Each row of a before or after table is a point. The points were changed in one or more steps. Then noise was added and the rows were shuffled. The steps act on how far a point lies along the listed directions, d1 being the first. Write out the steps. A step turns or swaps two directions, mirrors them in a line or flattens them onto one, adds a multiple of one to another, or multiplies one. Angles are multiples of 10 degrees, from the lower direction toward the higher: turns from -170 to 170, lines from 10 to 170 but not 90. Use the fewest steps. Two steps may share a direction if one is a turn and the other turns, adds or multiplies; they go together, in the order done. Otherwise the lowest direction goes first.
(in the rows, 128 means zero)

Directions:
(1): [137  81]
(2): [175 137]
Before (13 x 2):
[[107 109]
 [150  97]
 [109 109]
 [158 143]
 [ 65 147]
 [104 150]
 [ 51 131]
 [131  88]
 [163  74]
 [134 148]
 [125  89]
 [195  76]
 [136 128]]
After, 13 rows:
[[116 139]
 [194 133]
 [137 103]
 [ 80  80]
 [160 108]
 [161 109]
 [ 98 119]
 [207 161]
 [129 161]
 [ 89  57]
 [132 135]
 [133 100]
 [166 131]]
Steps: turn d1 and d2 by 60 degrees

Directions:
(1): [163 135  58 110 152 150 153  94]
(2): [156  80 119 118  69 118  90  97]
(3): [ 89 113 139 123  90 186 176 109]
Before (14 x 8):
[[132 139  94 151 153 116 104 131]
 [132 162  83 142 182  97 129 137]
 [ 83  84 136 122  57 205 182  95]
 [114 160 151 157 186  86 123 159]
 [102 141 141 110 131 129 151 127]
 [ 92 142 130 119 150 104  88 137]
 [ 88 102 164 137  65 157 132 123]
 [111 165 166 161 162 150 180 164]
 [ 86  96 137 113  67 229 169  90]
 [118 159 128 115 153 148 144 147]
 [ 99  76 134 108  54 177 152 103]
 [ 95 173 129 130 176 120 154 160]
 [ 90 113 127 124  95 211 175 105]
 [128 168 167 128 199 114 121 185]]
After, 14 rows:
[[ 87 125 136 155 115 144 123 136]
 [ 77 136 110 111 130 153 133 110]
 [204 124  75 126 169  59  66 131]
 [ 96 155 146 114 164 192 189 147]
 [181 129  63 122 141 114 104 104]
 [204 138  88 122 180  76  44 135]
 [ 62 141 159 154 123 132 147 152]
 [192 108  78 110 137  75  74 123]
 [143 173 123 153 190 140 176 153]
 [ 82 146 134 143 150 165 192 121]
 [181 146  98 133 180  83  71 146]
 [ 89 170 128 129 168 132 168 156]
 [120 158 138 118 156 135 131 154]
 [126 149 118 109 152 109 138 127]]
Steps: turn d1 and d3 by -160 degrees

Directions:
(1): [152  57 113  99  92 116 171  93 130 111  93  93]
(2): [163 128 175 111 121  97  96 131 189 163 157  80]
(3): [156 124  73 132  78 132 123 189 177 131 121 165]
(4): [152  98 138 217 139  83 126 134 127  84 144 129]
Before (10 x 12):
[[ 97 112 114  70 155 166 182  62  52 100  96 140]
 [104 132 134 125 136 147 151  85 131 127  99 115]
 [144 135 150 200 157  94 121 160 144 113 169 147]
 [112 112 153 182 153 121 113 116 129 108 153 129]
 [134 128 167  60  98 126 147  88 169 157 111  73]
 [112 184 121 104 174 188 122 120  64 144 133 161]
 [134 121 120  85 105 124 113 125 184 175 154 112]
 [ 85 118 123  92 178 186 153  78  60  99 109 133]
 [147 105 208 147 149  60 124  65 114 109 137  42]
 [135  92 189 116 116  93 115 103 161 112 133  60]]
After, 10 rows:
[[ 80 149 132  85 181 173 161  70  44 108 116 152]
 [113 120 146 187 148 124 108 130 138 112 155 141]
 [135 111 123  81 106 122 120 113 178 172 151 103]
 [ 77 150 125 106 191 192 133  99  61 107 125 151]
 [121 115 205 124 138  97 103 103 152 116 146  66]
 [ 97 149 141 132 147 149 141  91 126 132 107 122]
 [130 153 220 167 176  68  94  85 112 121 159  65]
 [121 147 186  67 122 127 137  81 156 161 121  71]
 [156 123 133 196 138  94 127 170 159 111 162 154]
 [122 188  97 108 155 191 117 151  85 148 134 180]]
Steps: turn d1 and d3 by -40 degrees

Directions:
(1): [ 74 113 142 151 130  89 104 149 141  88  85 167  91  93 199  84 141 167
 128 151]
(2): [133 156  95 136 159 129  75 118  80 149 185 111 112 140 166  58 154 117
 122  69]
(3): [150 168 120 123 143 152 162  95  84  74  71 162  74 124 137 140 132  56
 136 108]
(4): [136 142 160 116 106 111 103 107 111 112  86 155 169 205 150 150  97 178
 114  59]
(5): [145 146 102  25  91 141 102 172 153 145 136 165  77 146 130 116 109 136
 164 137]
Before:
[[124 110 134  96 103 123 110 139 159 123 104 133 134 148 121 131 114 148
  167 117]
 [111  95 134  69 112 154 134 181 208 179 202 102 146  77  75 147 125 151
  141 197]
 [143 125 160 132 102 122 193 115 138 124  75 122 127 130  95 195  92  97
  134 161]
 [148 102 120 166 132 161 224 116 132 116 114  93 130  94  41 200 132  63
  141 182]
 [153 143 121 144 118 156 148 120 121 124 153 103 130 132  76 163 121  77
  122 112]
 [167 120 117 111 122 124 132 167 168 189 217  60 201 163  73 154 100 152
  109 112]
 [ 90  87 145 189 139  97  94 129 132 167 189  75 196 141 139 115 139 168
   81 128]
 [106 147 130 186 163  96 151  96  96  99  75 133 147 129 152 145 125 140
   79  76]]
After:
[[127 105 121 107 109 135  92 145 138 196 215  78 190 172  99 141 118 149
  110 121]
 [102  94 148 144 124 106 116 124 151 109  90 128 143 132 140 130 121 159
  149 117]
 [161 165 102 109 142 135 158 101 100 144 114 116 148 169  90 178 108 105
   92  62]
 [125 118 109  55 101  91  87 226 196 160 188 125 126 143 147 102  99 201
  136 138]
 [ 66  77 146 109 122 123 120 191 213 142 168 120 132  48 120 118 137 176
  129 212]
 [154 117  99  63  99 165 192 165 159 126 111 137  67  97  58 175 118  80
  180 193]
 [138 146 110  87  94 146 120 159 148 113 138 150  75 127 115 132 118 108
  147 128]
 [143 126 147  99  87 120 182 136 150 123  71 143 106 130 105 185  85 106
  147 164]]
Steps: turn d1 and d5 by -100 degrees
